Each row is a point. Two turns around zero, p and q, are shown by what they do to some points. Write where each new point lands after one turn and then the other. Backwards means that the second turn is done in reverse. Each puzzle has new turns, and all numbers are rounded.

Turn p:
[ 3.8 20.2  4.7] -> [-14.4 -15.0   3.5]
[  1.7  25.2 -21.2] -> [-31.5   4.5   8.5]
[15.8  7.0 13.1] -> [  3.2 -17.7  12.2]
[14.6 -1.9 18.2] -> [ 13.0 -17.1   9.2]
[ -1.3 -34.6  -7.4] -> [25.8 24.2 -1.2]
[-34.6 -15.9  -7.5] -> [  3.8  21.3 -32.2]
Turn q:
[-14.9 -10.6   1.0] -> [-13.7 -10.4  -6.3]
[ 33.3 -41.6  22.5] -> [ 31.0  -8.5 -48.1]
[ -6.7  12.1 -11.9] -> [-9.5  8.5 13.0]
[ 1.0 14.6 -3.4] -> [ 1.9  5.9 13.7]
[-18.8  14.7   8.5] -> [ -7.6 -14.4  19.4]
[  6.1  10.7 -16.7] -> [-2.1 19.0  8.1]
Where do these land?
p, then q: [-24.6   9.5  -4.4] -> [-23.3  11.4   6.6]
p, then q backwards: [  0.4 -24.6 -27.3] -> [ 23.3  13.7 -24.9]
q, then p: [16.8 -1.8 29.1] -> [16.3  6.6 28.7]
p, then q: [ 7.4 16.9  2.6] -> [ -8.1 -14.5  -8.5]

Turn p:
[  9.5   0.7 -33.4   8.7] -> [ 25.7  21.3  -1.4 -12.9]
[ -8.7   1.0  11.1 -12.7] -> [-18.2  -1.3   0.1   5.2]
[-17.1 -12.5  -6.8  14.1] -> [  1.1  -4.2  16.4 -20.2]
[  7.4   5.8  -6.1 -60.6] -> [-29.1  42.6  -9.0  32.4]
[ 2.0 -3.5  3.0 24.5] -> [ 15.0 -17.4   3.7  -9.1]
[16.2 -5.8 14.8 18.2] -> [ 16.1 -22.0   2.5   9.9]
[-9.2 14.3 17.5  7.8] -> [-10.6 -19.1 -12.3  -5.1]
Turn q:
[27.4  1.7 22.8  3.0] -> [ 13.8 -18.1  19.7  19.3]
[-6.5  3.8 -6.7 -6.1] -> [-9.2  4.4 -5.8 -1.1]
[13.6 12.5  4.5 24.5] -> [ 21.3 -17.9 -10.8   8.5]
[-12.5 -34.1 -23.2 -10.7] -> [ -1.2  40.5   6.0 -17.1]
[-26.0   8.0   4.2  -2.1] -> [-16.5  -8.0  -7.9 -19.1]
[  2.7 -12.2  25.7 -28.1] -> [-17.4  -3.1  36.0   1.5]
[  1.2  20.2 -27.3  19.6] -> [  9.3   2.2 -37.3   7.7]
Where do these land?
p, then q: [ -6.6 -24.0 -19.2   2.4] -> [-10.2 -23.5  14.8  10.8]
p, then q: [19.6  1.3  9.5 14.6] -> [22.4 10.3  6.2  6.7]
q, then p: [ -1.5  -8.2 -52.7 -18.4] -> [  2.0  10.5 -45.1 -32.3]
q, then p backwards: [14.7 13.1 13.2  4.2] -> [11.9 -5.9 18.8  7.2]
p, then q: [-13.7   3.3  13.9 -30.4] -> [ -8.5  -7.4 -18.8 -28.9]
q, then p: [ 4.6  8.7 19.6  8.1] -> [ 4.5 -4.9 20.4  9.2]
p, then q backwards: [-17.1   5.8  15.7  19.5] -> [-18.1  12.6  20.2   7.4]

Turn p:
[  8.0  -4.4 -15.1  -1.7   1.6  22.5 -21.7 -35.3] -> [  0.7   9.1  -3.2   8.6  27.7 -30.2 -19.7  17.5]
[ 25.0  -6.4  -3.3 -11.1  -8.1  12.6  18.9  14.5] -> [-26.1  -2.0   1.4   7.3  10.7  13.9  -7.0 -22.3]
[ 17.2   9.9  13.8 -17.8  10.1  -2.2 -15.5  26.8] -> [ 11.8  -6.9 -22.2 -13.4  12.8  23.2  -3.4 -20.0]
[ -9.1   0.0  11.6   3.8 -10.6  23.7  19.2  38.7] -> [-27.2  13.8 -12.3 -13.3 -27.7  18.6  -5.7 -19.4]
[ -1.7  15.2  -8.2   6.9  15.5   3.8   6.4 -30.0] -> [-1.7 10.9  0.4 10.9 15.2 -9.5 15.8 27.0]
[ 14.6  -9.7 -13.4  11.3   5.8  13.2   7.3  39.9] -> [-16.5  15.8  13.6 -20.9   1.6  27.6 -14.6 -18.6]
[ -4.1 -18.4  16.2  -8.5  14.7  -7.0   2.8   9.4] -> [ -4.4 -20.8  -1.7 -22.5  -2.4   0.8   7.5  -5.1]
[-32.1   8.1 -10.6  -8.6  -7.8 -35.2 -11.5 -32.0] -> [ 32.7 -21.9   7.2  22.7 -16.2 -13.8   5.1  33.9]
[-17.8   5.7   8.9  25.8 -21.3 -31.3  -5.8 -31.9] -> [ 30.7   2.2  16.8  20.6 -21.9 -30.4  21.8   6.9]
Turn q:
[-16.2 -16.3  29.6  17.8 -16.7  25.7  14.3   7.6] -> [-25.1   8.6 -13.7   5.9  14.5 -31.1 -25.1  13.8]
[ -5.2  -5.0  -0.2  12.7  -0.4 -29.4  -3.0  15.6] -> [ 10.7 -30.2 -12.1   2.8  -7.9   1.7  -9.2  -0.5]
[ 13.8  23.3 -15.4 -31.3   9.2  19.8 -26.0  18.1] -> [ 14.4  34.4   5.4 -17.4  -5.7  36.5  -7.8 -16.9]
[-18.0   1.1   1.0 -16.6  -8.7  12.9 -18.9   2.0] -> [-12.2  16.0   0.2  -8.2 -12.9  15.0 -11.6  14.4]
[ 22.5 -19.3  21.7  13.3  19.7 -27.0 -22.3  -1.3] -> [  6.9 -18.0 -45.7   7.3   2.8   7.6  22.7  -7.1]
[ -9.8  -8.2 -13.8  17.8  20.8  23.0  28.5 -17.7] -> [ -3.0  -1.5  23.5  -2.0  39.5 -15.3  11.2  16.4]
[ 14.7  17.3 -11.3   7.7 -11.8   7.3  -3.0 -19.5] -> [-16.0   2.2  16.5  -7.9  -2.1  -0.9  14.7 -21.6]
[ 27.1 -16.4 -16.0   2.2  -6.6 -32.6   5.3 -11.4] -> [ 19.7 -21.8  -4.1  -7.5 -17.7 -15.8  30.2 -10.9]
[-28.7  23.5   4.3 -23.7  -5.4   0.4  25.1   6.5] -> [  4.6  10.6  30.2  27.0 -10.4   2.2 -24.8  12.4]
Where do these land?
q, then p: [ 16.2 -26.2  -7.6  17.2  18.6 -14.1  24.7  15.0] -> [  0.3 -19.5  29.5  -8.4  32.6  11.6   8.4  -9.7]
q, then p: [ -4.6  -2.8 -12.5  -1.4 -15.2  -3.3 -12.1 -22.4] -> [-14.1 -12.9  -7.5   7.4 -24.2  -0.3  -1.0  -3.8]
p, then q: [ 13.9  -7.7  39.0  16.1  11.8 -40.8  43.4  26.9] -> [-10.5  27.9  26.0  28.8   4.2 -55.6  15.3  26.6]
q, then p: [-11.4  10.3 -26.9  12.5  16.7   3.5   2.2 -11.3] -> [-19.4 -11.7 -16.5 -24.0   3.2  -5.9  10.4  -5.0]
p, then q: [-20.6  -0.7 -24.1  17.4 -10.4  19.5 -17.1   0.1] -> [ -7.9  -1.1 -10.3  -1.0 -20.6  24.3 -18.2 -23.9]
q, then p: [ 19.5  21.1  19.2 -17.2 -11.5   9.6 -29.6  -2.8] -> [ -3.1  23.4 -12.6  32.3  -8.5 -11.4  -6.5  24.4]
p, then q: [ 10.6  13.1  18.5 -35.6 -13.3 -11.1   0.9  19.3] -> [-10.8   1.0  10.6 -34.1  14.1 -15.6  24.3  11.8]
q, then p: [ -3.9   4.4  -1.7  -7.4  -9.8  27.6   1.6 -15.1] -> [  8.0   0.0 -22.0   2.5 -16.2   9.1  14.4   8.7]
p, then q: [-19.8 -11.6  -4.0  -1.6  13.1   9.0 -14.0  -9.7] -> [ 20.3   0.0 -11.2  -4.5 -17.4  10.5 -10.9   0.4]

Turn p:
[-16.0   2.5 -18.3   2.3  -8.2  11.6  -4.1   1.1  -7.4] -> [-10.2   6.9 -10.9 -14.2   3.2  12.8  -4.9  -8.9 -11.2]
[-14.3  15.6  11.1   9.5  27.6  14.5  -2.4 -14.6   1.7] -> [ 23.4   6.0 -18.0 -10.7  11.0 -11.6  -5.5  20.4 -11.4]
[  9.7 -16.4  19.8   7.0   7.1 -32.5  14.9  19.7   4.1] -> [ 21.5 -21.9  17.5  13.7 -11.5   7.4   6.0  -1.4  29.7]
[ 21.6 -20.4  32.5 -22.1 -10.8   4.6  29.6  14.3 -21.7] -> [ 21.7  16.9  37.8  38.1  -3.4   7.4   8.0 -18.8  -0.2]
[ -9.7  20.7  -0.9  16.6   0.2   9.8  10.7 -21.2  19.1] -> [  4.3   4.6 -21.6 -14.8  -5.4  -9.4  23.6  16.8 -11.9]
[ -8.3  24.6 -17.4 -20.1  19.2  12.0   0.9 -10.3  29.2] -> [ -7.1  -0.5 -29.0  -7.5  31.4 -25.8  15.7  -0.1  -2.9]
[ 39.4 -20.0  -9.6   1.7 -21.0   3.0 -16.9  11.4  -7.0] -> [-34.9  13.5  29.8  11.6  -9.7   6.6 -10.2   3.8  16.9]
[ -7.9  20.5 -14.0  -6.4   7.6 -30.1  -4.7 -25.2  15.4] -> [ -8.4 -37.5 -11.3 -13.8   4.3 -22.7  11.0   4.9 -10.1]
[ -7.3  -9.7  10.8  12.1  18.2  10.7  22.6  24.1 -10.9] -> [32.1 13.1  3.7  0.2  9.8 24.1  1.1 -0.7 13.2]
[ 26.4  18.2 -21.7 -24.1 -31.9  -4.2 -21.5   7.6 -21.7] -> [-50.9  -7.5  13.7  24.7   8.7  10.9  -8.7  -4.4 -19.3]
[-21.6 -25.6  28.4  22.2   2.2  -3.4 -19.6  22.5  22.1] -> [ 21.2   4.4 -22.9   1.5 -31.5   1.8 -22.6  -2.8  36.2]
[-12.0 -10.1 -20.6   1.3 -10.3   4.0  -9.6 -29.4 -22.9] -> [-12.6   2.0  11.3 -28.7  -7.2  -1.6 -13.6  -8.9 -29.0]
Turn q:
[ -1.4   1.3  17.2  29.4  35.2  19.8 -13.0  -5.9 -10.2] -> [24.4 12.5  7.9 15.4  5.1  7.7  0.5  6.1 43.9]
[ 41.4  -7.6 -10.3  -9.2 -28.8 -16.1  30.3   0.1  16.1] -> [-25.1 -10.8 -40.3  -5.4  14.6 -21.4  -9.2  15.8 -28.6]
[ 16.1   5.3  -2.7   0.4  -5.6  20.6  16.4 -10.4 -20.0] -> [ -9.8  -1.7   3.0 -14.2  10.1  -2.9  -1.5  31.6  10.2]
[ -1.8  20.1   8.6   7.1   3.3   5.0 -24.0 -26.7   4.8] -> [  5.9  -1.2  15.7   6.3 -10.2 -26.9  15.3  -4.6  21.7]
[-40.0 -25.6   6.9  -7.1 -11.9 -21.4  -5.7   5.1   5.0] -> [  9.2 -20.5  19.8  13.3   1.8  17.9  -4.2 -29.3 -27.6]
[-17.5 -28.7 -25.4 -13.4 -15.3   1.3   3.9  23.5  19.6] -> [ 11.7 -15.1 -15.4  -8.1 -11.7  27.1   6.6  -6.5 -39.0]
[  7.2  24.3  -8.5  22.6  14.1  -1.8  -2.2  -5.8 -17.7] -> [  9.0  16.2   5.2 -13.8  -2.9 -15.3 -17.9   4.5  25.3]
[-12.6  20.1  24.1  21.8  13.7  20.9 -20.4  16.9 -14.0] -> [  9.8  13.5  13.9  -9.6   9.0  14.7  12.4 -17.5  42.7]
[ -8.5 -25.0  -6.0 -30.6  -5.4 -19.7 -14.6  13.4   2.4] -> [  0.0  10.0   6.3  11.3  -0.6  11.4   9.2 -13.2 -42.8]
[ 17.1  15.9  -3.9 -20.9   0.6  -8.6  29.3 -10.2  14.1] -> [-35.0  -3.0 -16.2   4.6 -15.2 -12.3 -11.3  13.0  -5.7]
Where do these land?
q, then p: [-23.7 -27.3   3.1 -22.7 -17.4  17.0  -9.0  14.5  13.6] -> [ 19.7  35.4  25.5  -7.3   2.3  12.4   8.4  -8.3 -16.0]
p, then q: [-24.1  10.8 -14.5  27.5 -15.0   3.8   9.3  -0.6  22.1] -> [-13.5 -12.3  -4.2 -24.1 -20.2  10.1   0.1  21.6 -23.8]
p, then q backwards: [ 10.6   0.8  22.3   5.4   9.9 -10.6  14.0 -15.7 -22.7] -> [-15.6 -21.7 -15.4  -2.0   0.6   2.9 -12.5 -22.8 -12.9]
p, then q: [-12.3  -2.6  12.3 -21.8  13.1  12.2 -32.3  -5.1 -19.3] -> [ 24.7  29.8  18.6   1.2   2.6 -22.5   6.6 -11.9   1.7]
p, then q backwards: [ -6.9  11.4 -45.3  15.3 -10.0 -16.2  19.1   5.4  -4.3] -> [-14.6   2.5   9.8 -14.1 -31.7  29.6  10.9  26.9   0.4]
p, then q backwards: [ -3.7 -35.8   1.7 -18.2  -5.8   3.5 -33.5  -4.7  14.8] -> [ -0.1  39.9   1.3  12.4   9.5 -33.4   6.0  -6.8   2.8]
q, then p backwards: [ 27.2  11.7   6.2   2.5  31.9  12.8  15.0 -11.3 -16.5] -> [ 28.6  -0.4   7.8  18.3  11.2  20.2 -22.2  15.5  15.7]
p, then q: [ 29.4  13.3  15.0 -18.2   1.5  14.6 -10.0 -19.6 -26.2] -> [  5.9  22.1  17.1  -4.1  25.5   4.6 -16.6 -25.1  24.0]
p, then q: [ -7.4   1.8  -6.3  30.6 -14.9  -9.2   7.0  31.9  18.9] -> [  1.4 -29.8 -23.4 -15.7 -19.0  13.2  17.6  14.3  -5.5]
q, then p: [ 10.8  16.0   5.7  -0.6   6.8 -28.0  20.5   5.1  19.8] -> [-17.6 -16.5 -16.5 -28.5 -10.5  -1.1 -13.1  -2.8 -10.7]
